Rows are points. Each copy is the shape, with its points in the same order, turned, moved and blurred by noise. Say if it was mirrored as well.
(in the rows, 128 means zero)

Shape:
[[133 109]
 [105 177]
 [ 85  88]
 [148 122]
 [112 136]
 [119  68]
 [117 106]
 [142  82]]
Copy 1, 8 rows:
[[ 93 114]
 [165 133]
 [107  67]
 [ 97 137]
 [131 122]
 [ 71  86]
 [100  96]
 [ 72 103]]
Copy 1 is: mirrored
Copy 2, 8 rows:
[[143 119]
 [ 74 155]
 [122  77]
 [145 139]
 [108 124]
 [160  85]
 [128 111]
 [171 107]]
Copy 2 is: only turned

Shape:
[[126  93  67]
 [171 127 159]
 [168  93 108]
 [ 89 151 103]
 [100 156 113]
 [113 121 111]
 [ 78 104 163]
 [138 159 121]]
Copy 1:
[[166  54 129]
 [161 154 119]
 [185  97 113]
 [102  86 151]
 [105  87 146]
 [137  97 126]
 [ 89 110  73]
 [136 125 159]]
Copy 1 is: mirrored
Copy 2 (8 x 3):
[[123 115 194]
 [166 122  95]
 [158  91 146]
 [106 177 151]
 [118 177 139]
 [113 138 146]
 [ 70 133  98]
 [150 166 127]]
Copy 2 is: mirrored
Copy 3:
[[153 156  64]
 [ 75 106 120]
 [103 128  70]
 [163 143 141]
 [155 131 147]
 [135 144 118]
 [106 190 156]
 [133 101 135]]
Copy 3 is: only turned

Shape, 12 rows:
[[164 154 113 125  92 156]
 [159 120  75 102 119 113]
 [155 133  83  87 108 182]
 [ 82 140 139  90 165 106]
 [105 108 146 104 159 164]
 [158 135 125 128 104 130]
 [167 120 145 142 103 192]
 [ 82 163  95  81 149 149]
 [128 146 166 106 123 184]
 [128 165 149 149 153 132]
 [111 107 100 143 186 172]
 [139  92 110 161  93 111]]
Copy 1 (12 x 6):
[[127 103 150  87 132 178]
 [162 101 171 126  97 139]
 [145 125 202  95 134 176]
 [ 90 176 158 160 107 109]
 [133 187 169 137 163 121]
 [136 117 131  98 129 147]
 [156 137 137  76 182 169]
 [ 75 151 204 141 122 136]
 [110 179 143  97 158 168]
 [ 95 133 116 141 151 146]
 [137 136 181 173 196 124]
 [161  93 132  95 140  94]]
Copy 1 is: mirrored
Copy 2, 12 rows:
[[126 147  67 121 142 169]
 [ 76 121 106 149 137 157]
 [102 115  64 110 177 154]
 [101 129 171  81 127 113]
 [127 139 134 103 165  84]
 [120 153  94 133 122 146]
 [153 170  64 130 177 120]
 [113  95 146  64 159 146]
 [144 159  92  81 157 111]
 [140 180 148 108 135 151]
 [127 140 160 130 208 126]
 [135 140 109 190 119 135]]
Copy 2 is: only turned
Copy 3, 12 rows:
[[160 142 178 146 116 115]
 [112 162 143 157  74 108]
 [154 189 156 170 129 108]
 [124 123  65 127 116 154]
 [122 137  92 142 167 117]
 [132 123 163 144 109 116]
 [143 130 180 145 172  90]
 [170 169  78 133 112 138]
 [156 126 138 144 179 139]
 [138 111 135  87 131 134]
 [119 169  94  99 149  72]
 [118  97 149 150  93  64]]
Copy 3 is: mirrored
Copy 4, 12 rows:
[[151 150 130 111  69 130]
 [ 94 140  99 128  88 144]
 [136 146 110 102  55 185]
 [ 98 129 166 139 159 189]
 [160 118 141 126 142 197]
 [143 134 133 125  91 125]
 [199 132 123 115  87 138]
 [102 166 147 108 124 226]
 [171 128 174 102 104 178]
 [152 164 156 148 140 143]
 [165 156  88 134 148 197]
 [137 125  88  95 130  98]]
Copy 4 is: mirrored

Shape, 13 rows:
[[112  84  79 165 173 121 148 193]
 [135 155 113 103 153 110 107 102]
 [149 159  94 139 178 102  72 154]
 [107 139 130 111 168 135 157 130]
 [151 136 148 142 137  99 147 102]
 [ 81 128 163 132 115 120 166 112]
 [ 83  89  95 183 136 148  73 162]
 [151 148 166 169 153 168 167 143]
 [169  90 158 114 106  85 100 109]
 [142 117 154 109 114  80 143 164]
 [163  71 115 111 107 126 132 155]
 [163 163 106 126 118 134 147 112]
 [ 74  97 107 144 152 140 151 177]]
Copy 1 (13 x 8):
[[137 115  43 160 141 193 125  57]
 [134 159 118 109 119 150 167 138]
 [193 157  90 100 131 190 148 127]
 [107 154 125 154 152 158 151 100]
 [140 123 134 159  98 128 165 120]
 [ 80  98 152 160 133 138 136 110]
 [134  83  45 124 162 185  91 134]
 [164 124 131 202 169 120 142 104]
 [137 133 121 138  48 127 107 146]
 [134 132 147 143  83 151 108  80]
 [127 145  79 144  85 117  87  91]
 [147 141 119 122 130  96 164 102]
 [100 112  81 151 165 180 111  74]]
Copy 1 is: mirrored
Copy 2 (13 x 8):
[[157  99  68 127 138 164 180 192]
 [137 104 126 126 151 116 114  88]
 [152  87  80 130 157  76 159 108]
 [121 111 138  99 155 143 124 150]
 [159 113 119  95 107 122  82 130]
 [149 147 162  77 103 154 116 145]
 [130 141 100 158  99 113 214 152]
 [ 99 117  95  63 117 104 100 174]
 [187 164  95 149 105 107  78 115]
 [191 159 101 101 148 125 102 143]
 [151 171  62 148 134 158 103 149]
 [119 124  85  88 135 140 104  91]
 [136 132 115 109 134 163 184 182]]
Copy 2 is: mirrored
Copy 3:
[[188 108 110 131  60 190 140 145]
 [115 137  89 151 146 110 122 172]
 [126 147  96 149  75 131 113 222]
 [125 125  85 148 118 135 133 107]
 [133 158 106 128 162 145 162 149]
 [117 145 114 130 168 175 109  89]
 [136  80 162 157  83 198 100 170]
 [125 164 144 146 109 141 200 111]
 [111 128 146  69 167 125 132 179]
 [150 167 120  73 126 141 120 134]
 [170  97 155  82 122 124 129 154]
 [154 147 121 170 151 105 154 145]
 [153  97 113 132  84 190 113 113]]
Copy 3 is: mirrored

Shape (12 x 9):
[[193 149  87 108 187 156 102 165 172]
 [138 152 135  89 128 117  90 177 148]
 [149 153 112 154 155 189  92 156 127]
 [106  90 137 157  82  84 102  84  83]
 [167 103 165  99 145 147  85 189 179]
 [159 151 134 107 140 142 151 121 125]
 [131 126 133 148 102 163  93 130 132]
 [ 70  88 137 131 118 105 127 114 108]
 [148 138  62 122  81 174 160 136 146]
 [120 108 124 110 114 167  76 117 100]
 [108 138 152 160 138 150  58 117 129]
 [117 102 143 140 111 110 113 151  82]]
Copy 1:
[[136 113 183 184  83 186  66 140 112]
 [161 160 155 154 132 131  78 165 147]
 [121 152 160 152  82 157  86  83 154]
 [145 151  94  57 102  80 165 135 140]
 [141 124 207 173 114  96  72 157 144]
 [ 96 146 125 144 129 145 109 135 105]
 [110 156 147 105  97 124 104 118 165]
 [149 118 100  88 147 100 149 124 167]
 [ 63 129 106 121  92 176  96 164 172]
 [129 140 113 101 104 102  71 103 150]
 [152 167 171  95 110 118 106  83 154]
 [149 148 102 133 107  85 140 130 165]]
Copy 1 is: only turned
Copy 2:
[[105  73 185  82  86 163 133 105 177]
 [139 141 192 115  93 120 114 141 139]
 [ 91  75 133  88 105 107 108 149 162]
 [166 144 117 163 209  75 135 147 141]
 [138 137 184  84  91 157 148 199 172]
 [107 134 121 121 121 155 124 107 144]
 [136 103 124 114 148 112  99 171 140]
 [117 146 141 170 175  87 157 161 112]
 [ 86  88 153 155 157 173  62 129 144]
 [113 125 150  83 175 103 114 165 129]
 [147  92 123  95 127  72 129 165 120]
 [124 155 137 145 153  74 125 155 169]]
Copy 2 is: mirrored
